Every row gives one point. The window is the flat piece filled in between its corners: a triangle in 3 columns, a solid with four corners in 4, and so on. A path goes straight from each point to the next, and from the last back to the first. After which points does the path pass through the window?

Window (3 x 3):
[[-24.8 -18.3 -32.0]
 [ -0.3  31.4  15.0]
 [-10.9 -15.4  -8.5]]
Path:
(1): [-30.5  -9.7   0.6]
(2): [  8.1 -17.9 -17.8]
(3): [ 16.3  20.1 -16.9]
(4): [-17.6  -8.4   4.3]
(5): [-15.1  25.0  20.3]
(6): [ 7.6 26.6  4.9]
(7): [ 19.5  -9.2 -12.7]
(8): [-30.4  -1.1   8.2]
(9): [-48.6 -29.8 -14.0]
(10): [ 14.2 -21.8 -26.7]
(11): [ 4.2 23.4 -4.0]
(12): [-11.0  17.7  11.3]
Through the window after points: 1, 3, 5, 11

Window (6 x 6):
[[-10.7 -21.8 -28.3 -41.6   8.8   7.5]
 [ -8.0  43.6 -42.1  11.5 -15.1  -4.6]
 [  4.0 -11.2  25.8  10.4  -4.4  19.2]
 [ 15.6 -29.4 -14.1  23.5   9.9  24.3]
 [ 10.8 -18.0   5.3 -20.9 -23.9  -7.9]
 [  2.4  39.2  16.3 -14.7   7.8 -36.7]]
Path:
(1): [-13.5 -15.2   2.8   4.8  -5.1 -11.5]
(2): [-26.3 -16.6  -6.4 -23.6  10.9 -27.1]
(3): [  2.3 -14.6 -23.1 -33.0  -0.3  14.9]
(4): [14.7 19.3 -1.8 -6.3 -6.3 -2.0]
(5): [-7.2  2.8 -1.0 23.6 -8.2 -2.5]
(6): [-13.3  13.3   2.3  11.1  -9.8 -18.6]
(7): [ 29.1  17.1  20.8 -16.8   8.0  -4.5]
(8): [ 31.1  20.0 -15.2   0.6  -8.9  38.6]
(9): [-29.4   4.8   2.0  12.5   8.3 -17.7]
(10): [-17.4   9.9 -35.1  31.9  -6.6 -23.0]
(11): [  8.0  39.1 -27.6 -37.7 -11.5  24.0]
(12): [ 15.4  -3.0   6.9 -21.6  -0.2  25.8]
Through the window after points: 2, 10, 12

Window (9 x 9):
[[-38.8   1.0   1.6  -5.5  -0.8   9.7 -19.5 -12.4  -8.8]
 [  4.6   3.6  -6.6  -6.6  10.8  27.0  -5.4   5.9  -3.8]
 [ 17.9  -5.7  16.9   6.0  -2.1 -26.6 -10.9   9.0  21.0]
 [ -1.9  -7.3 -19.2  -4.9   8.4   0.8 -19.6  12.7 -45.9]
 [  0.6 -10.7  10.2   6.2   7.1 -34.9  39.5 -31.7  49.1]
 [  5.1  -5.2  -7.9  34.1 -17.5 -20.8  24.3 -28.7  52.4]
 [ 19.3  14.8  20.6  28.9  10.2 -28.2  11.4 -24.2  20.3]
 [-24.7   1.0 -17.3  12.9  25.3   7.1 -10.3  20.2  -3.7]
 [  6.9  -6.5 -22.7   4.0  25.8  -1.8 -25.7 -12.1  11.7]]
Path:
(1): [ -2.3  -8.7   2.0  11.2   4.7   0.3 -25.4  -3.4 -10.9]
(2): [-33.7  25.5 -39.0 -22.1  17.5   7.3   3.6  15.5  14.7]
(3): [  8.5  16.6 -24.2  -9.1   5.6 -17.7  17.5  -6.9  21.4]
(4): [  9.7 -20.8   4.9  37.2  10.5  -7.6  -8.4 -15.3  20.7]
(5): [ -6.3 -24.8  -4.0  31.0  20.8  -3.1  -3.8  -7.3  -0.2]
(6): [-34.8  35.2 -18.6 -21.9   9.9   9.7 -11.8  27.7   4.6]
(7): [ 12.4  38.7 -17.3   8.4 -13.3 -32.9 -13.7  -9.3  -4.8]
(8): [  4.3 -15.9  12.9  14.6  21.2  -2.6   6.8  -9.1   5.8]
(9): [ -1.5 -24.5  21.3  13.0  19.4  15.0   3.1 -13.8  19.4]
(10): [ -8.4  23.6 -33.4  14.1  -8.6 -30.8  10.4 -14.9  11.8]
(11): [ -1.4  20.5 -27.1 -18.3  20.0 -45.9  16.2 -16.8   3.4]
(12): [ -5.1 -33.7  32.0  28.3  -5.9  11.7  13.8 -15.5  40.7]
(13): [  3.1 -10.7  14.5  23.5  10.8 -16.4  17.7 -17.6  26.2]
(14): [  1.0  14.4 -30.5  -8.0 -11.0 -25.1   2.8 -25.3  31.1]
(15): [ 21.9  20.8 -49.7 -23.4  15.5 -13.1 -16.4   9.2 -48.9]
(16): [-12.7 -17.8   3.6  10.5   4.8   3.5 -13.1   4.9 -19.0]
Through the window after points: 5, 7, 11, 13, 15

Window (11 x 11):
[[ 11.4  -5.2  -2.4  10.8   5.7 -13.4  15.4   7.6  13.3 -14.7  17.6]
 [  4.7 -29.6   2.0   9.4 -20.3   3.0  16.5  11.7 -29.5   1.5   4.9]
 [ 34.8  15.6   7.1 -17.5   2.4   6.5 -37.7   4.1 -28.4   5.8   2.4]
 [ 50.2  16.0   7.0  11.8 -39.7 -21.5 -15.2   2.5 -35.9   5.2 -17.1]
 [-28.5  -4.8 -13.4 -17.4  27.6 -24.6 -55.3 -28.8   1.7 -35.2  38.8]
 [ -8.0  26.4  11.5   3.0  -9.2 -25.0  17.1  43.9  20.8 -53.0 -22.9]
 [-18.2  30.3   4.5  -1.8  -9.6  -6.3  21.4   6.7  22.0 -33.1 -32.9]
 [ 28.6 -10.5 -15.1 -40.4 -20.0 -17.4   3.6  -9.8 -40.6  11.9 -17.8]
 [-14.3 -12.7 -17.3 -16.0 -29.5  -9.8  22.6  23.3   5.9  16.3  -5.8]
 [  1.8 -13.9   0.7 -19.9 -38.0  -2.7  16.2   2.8  -0.5 -13.1  21.0]
 [ 10.6 -24.0  -1.0   0.1 -23.4  -3.1   9.0  15.6  15.7 -16.0 -17.3]]
Path:
(1): [ 22.2 -21.8  22.7  -1.5 -34.9 -28.8  12.8   5.3  10.4  22.0   9.8]
(2): [  6.5  -2.0  11.9 -11.0  -5.4 -21.0 -12.0  10.4  -0.2   0.1  -8.3]
(3): [ 24.4  34.1 -18.7  -1.7 -13.2  25.0   5.8  11.4 -20.6 -33.2   2.1]
(4): [  0.0 -17.8 -37.8   5.1  -6.3  -3.5  -0.5  22.1 -32.1 -43.8  -6.0]
(5): [ -1.8  -5.9   9.4 -15.9  -5.7 -15.9 -16.1 -15.2  -0.6  -0.8  17.8]
(6): [  9.3  -8.5  38.5  15.7 -30.2 -13.4  -4.9   5.7   4.6  -1.4 -18.5]
(7): [ 20.1   7.7 -49.4 -37.8  -9.7   8.4  35.8  32.4 -22.2 -22.0   9.0]
(8): [  1.0  -2.1 -19.6  -9.3 -20.7  -0.5  11.7  17.8 -11.8  -3.1  -2.6]
(9): [ 10.8 -23.8  25.4 -24.3 -13.7 -36.4  -1.1  -9.1   1.5  19.7  -8.6]
(10): [  4.1  22.0  60.6 -10.6 -26.0  -6.8  -2.7   1.9  -4.5 -16.0   4.6]
(11): [ -0.6 -15.8 -68.4  -0.3   8.3 -21.9   2.6  18.3   2.0 -15.8 -21.8]
(12): [  7.8  13.2 -22.5  -0.4  -0.6   3.1 -15.4  17.5   4.9  -7.3   8.3]
(13): [ 14.5  -8.2  10.6  -6.7  -9.4 -14.2   9.7   3.4  -7.3  -4.0   2.6]
(14): [  7.3  -3.9  14.5  -9.4 -14.1 -11.9   6.1   6.7   0.9  -6.1  -4.7]
(15): [ 17.7   9.2 -40.5  19.4 -13.1  -7.8 -21.6  13.4  -2.3 -41.5  -8.8]
(16): [ 12.2  13.3 -26.6 -11.1  -8.0   7.4 -12.9   2.1 -34.8 -16.6 -10.9]
Through the window after points: 2, 4, 8, 12, 14
